Rows are points. The points of each table are mixes of a few directions, plus a little noise. How many directions does each table use, and how many do they share? Where both have some left over, give the other angles between the two spaces (their principal angles), to ten degrees, smallest first.

First (4 x 3):
-0.052 0.049 0.024

0.005 -0.004 -0.002

0.011 -0.011 -0.005

0.036 -0.034 -0.016
Second (6 x 3):
-0.010 0.040 -0.034

-0.005 -0.007 0.005

-0.002 -0.008 0.006

-0.007 -0.044 0.033

0.032 -0.030 0.031

-0.008 0.048 -0.041
Directions: first 1, second 2, shared 0; angles 50

First (10 x 8):
-0.014 0.018 0.027 0.018 0.025 0.000 -0.006 0.031

0.013 -0.023 -0.082 -0.027 -0.047 -0.006 0.030 0.065

0.025 0.010 0.051 0.013 0.005 -0.010 -0.012 -0.042

-0.047 -0.015 -0.013 0.007 -0.011 0.013 0.021 0.028

-0.018 -0.004 0.019 0.008 0.002 0.006 0.001 -0.025

0.042 0.011 0.023 0.009 -0.012 -0.022 0.002 0.023

-0.055 0.006 -0.016 -0.005 0.046 0.028 -0.017 -0.011

-0.002 -0.021 -0.036 -0.029 -0.007 0.014 -0.008 -0.081

0.039 0.014 0.045 0.022 -0.015 -0.025 0.007 0.035

0.016 0.005 -0.018 -0.016 0.014 0.002 -0.017 -0.023
Second (8 x 8):
0.005 -0.045 0.038 0.021 0.014 -0.011 0.046 0.019

0.019 0.063 -0.010 -0.014 0.034 -0.033 -0.042 -0.001

-0.002 0.004 -0.027 -0.002 -0.054 0.026 0.012 -0.005

0.007 -0.002 -0.014 -0.048 0.006 -0.009 -0.007 0.026

-0.013 0.003 0.024 0.047 0.043 -0.034 0.013 0.032

0.014 0.009 0.022 -0.009 0.031 0.012 -0.044 -0.073

-0.025 -0.019 -0.025 -0.007 -0.033 0.027 0.001 0.004

-0.005 -0.013 -0.009 0.012 -0.040 0.022 0.023 -0.003
Directions: first 4, second 5, shared 1; angles 30, 30, 40

First (8 x 12):
0.033 0.068 -0.011 0.006 -0.057 0.037 0.040 0.039 0.004 -0.042 -0.107
 -0.010

-0.018 -0.038 0.006 -0.004 0.031 -0.019 -0.021 -0.021 -0.001 0.022 0.058
 0.007

-0.003 0.016 0.015 0.025 0.016 -0.013 -0.029 -0.001 -0.013 0.023 0.032
 -0.021

-0.010 -0.037 -0.008 -0.023 0.007 -0.003 0.011 -0.013 0.010 -0.005 0.011
 0.023

0.016 0.062 0.015 0.038 -0.011 0.006 -0.017 0.023 -0.016 0.006 -0.020
 -0.037

-0.017 -0.049 -0.004 -0.021 0.020 -0.013 -0.001 -0.022 0.007 0.007 0.037
 0.023

0.001 0.019 0.012 0.021 0.008 -0.006 -0.021 0.004 -0.010 0.015 0.016
 -0.020

-0.003 -0.040 -0.023 -0.041 -0.013 0.012 0.040 -0.008 0.020 -0.028
 -0.028 0.039
Second (8 x 12):
-0.002 -0.024 -0.016 -0.029 -0.011 0.011 0.029 -0.004 0.014 -0.022
 -0.024 0.027

0.016 0.081 0.028 0.062 0.000 -0.003 -0.043 0.026 -0.028 0.026 0.004
 -0.060

-0.009 -0.048 -0.020 -0.041 -0.003 0.004 0.031 -0.014 0.019 -0.020
 -0.010 0.039

0.011 0.012 -0.012 -0.011 -0.024 0.017 0.028 0.012 0.007 -0.023 -0.047
 0.009

-0.017 -0.064 -0.014 -0.037 0.014 -0.007 0.015 -0.024 0.015 -0.004 0.026
 0.036

-0.008 0.009 0.022 0.030 0.026 -0.020 -0.043 -0.006 -0.017 0.034 0.055
 -0.027

-0.008 0.003 0.017 0.023 0.025 -0.017 -0.037 -0.007 -0.013 0.031 0.050
 -0.021

0.015 0.031 -0.007 0.001 -0.027 0.018 0.021 0.018 0.002 -0.022 -0.051
 -0.004
Directions: first 2, second 2, shared 2

First (9 x 20):
0.051 -0.007 -0.030 -0.014 0.009 0.027 0.019 -0.004 0.000 0.023 -0.010
 0.009 -0.015 0.011 -0.015 0.021 0.011 -0.023 0.007 0.034

-0.026 0.019 0.032 0.007 0.000 -0.007 -0.004 0.011 -0.006 -0.011 0.009
 0.005 0.033 -0.006 0.024 -0.005 -0.004 0.003 -0.002 -0.023

-0.018 0.019 0.028 0.005 0.001 -0.003 -0.001 0.015 -0.004 -0.005 0.010
 0.010 0.032 -0.003 0.024 0.000 -0.001 0.000 0.000 -0.016

0.035 0.037 0.031 -0.008 0.017 0.036 0.027 0.017 -0.016 0.018 0.003
 0.029 0.061 0.004 0.034 0.026 0.010 -0.037 0.008 0.005

-0.001 -0.031 -0.017 -0.002 0.012 0.001 -0.006 -0.111 -0.018 -0.022
 -0.031 -0.073 -0.064 -0.020 -0.079 -0.038 -0.035 0.011 -0.028 -0.026

-0.013 0.003 0.004 0.004 -0.005 -0.009 -0.004 0.019 0.004 -0.002 0.006
 0.008 0.006 0.001 0.013 0.000 0.004 0.006 0.002 -0.001

-0.008 -0.013 -0.018 0.003 -0.011 -0.015 -0.008 0.025 0.015 0.001 0.005
 0.008 -0.016 0.007 0.003 0.001 0.008 0.013 0.006 0.012

-0.043 -0.065 -0.062 0.010 -0.027 -0.053 -0.041 -0.027 0.028 -0.024
 -0.008 -0.044 -0.105 -0.004 -0.058 -0.038 -0.012 0.056 -0.010 0.005

0.021 0.038 0.031 -0.003 0.006 0.024 0.021 0.054 -0.006 0.021 0.016
 0.047 0.068 0.010 0.055 0.033 0.019 -0.029 0.015 0.010
Second (10 x 20):
-0.007 -0.008 0.000 0.001 0.004 -0.002 -0.004 -0.041 -0.007 -0.012
 -0.010 -0.028 -0.019 -0.009 -0.026 -0.017 -0.014 0.006 -0.012 -0.016

0.060 -0.025 -0.071 -0.014 -0.013 0.011 0.013 0.075 0.033 0.044 0.005
 0.053 -0.030 0.033 0.011 0.044 0.041 -0.013 0.031 0.081

-0.044 -0.015 0.004 0.010 -0.007 -0.028 -0.022 -0.032 0.001 -0.027
 -0.003 -0.034 -0.028 -0.013 -0.023 -0.031 -0.019 0.029 -0.015 -0.029

-0.035 -0.011 0.002 0.008 -0.007 -0.024 -0.018 -0.017 0.003 -0.020 0.000
 -0.022 -0.019 -0.009 -0.013 -0.022 -0.013 0.023 -0.009 -0.020

0.046 -0.017 -0.025 -0.013 0.018 0.030 0.016 -0.075 -0.016 0.007 -0.028
 -0.037 -0.039 -0.005 -0.056 -0.004 -0.012 -0.019 -0.012 0.008

0.006 0.029 0.029 0.000 0.005 0.013 0.012 0.032 -0.006 0.008 0.011 0.028
 0.050 0.003 0.038 0.017 0.009 -0.017 0.008 -0.002

-0.002 0.077 0.092 0.003 0.018 0.031 0.025 0.044 -0.028 0.006 0.021
 0.045 0.128 -0.004 0.082 0.025 0.006 -0.038 0.006 -0.032

-0.016 -0.014 -0.019 0.004 -0.015 -0.022 -0.013 0.035 0.019 0.000 0.009
 0.013 -0.017 0.007 0.009 0.001 0.009 0.018 0.008 0.014

0.027 -0.010 -0.018 -0.008 0.008 0.016 0.009 -0.033 -0.006 0.006 -0.014
 -0.015 -0.022 0.000 -0.028 0.001 -0.003 -0.011 -0.004 0.010

-0.035 -0.004 0.006 0.009 -0.011 -0.025 -0.016 0.013 0.008 -0.014 0.008
 -0.002 -0.004 -0.003 0.008 -0.013 -0.003 0.021 -0.002 -0.013
Directions: first 3, second 3, shared 3
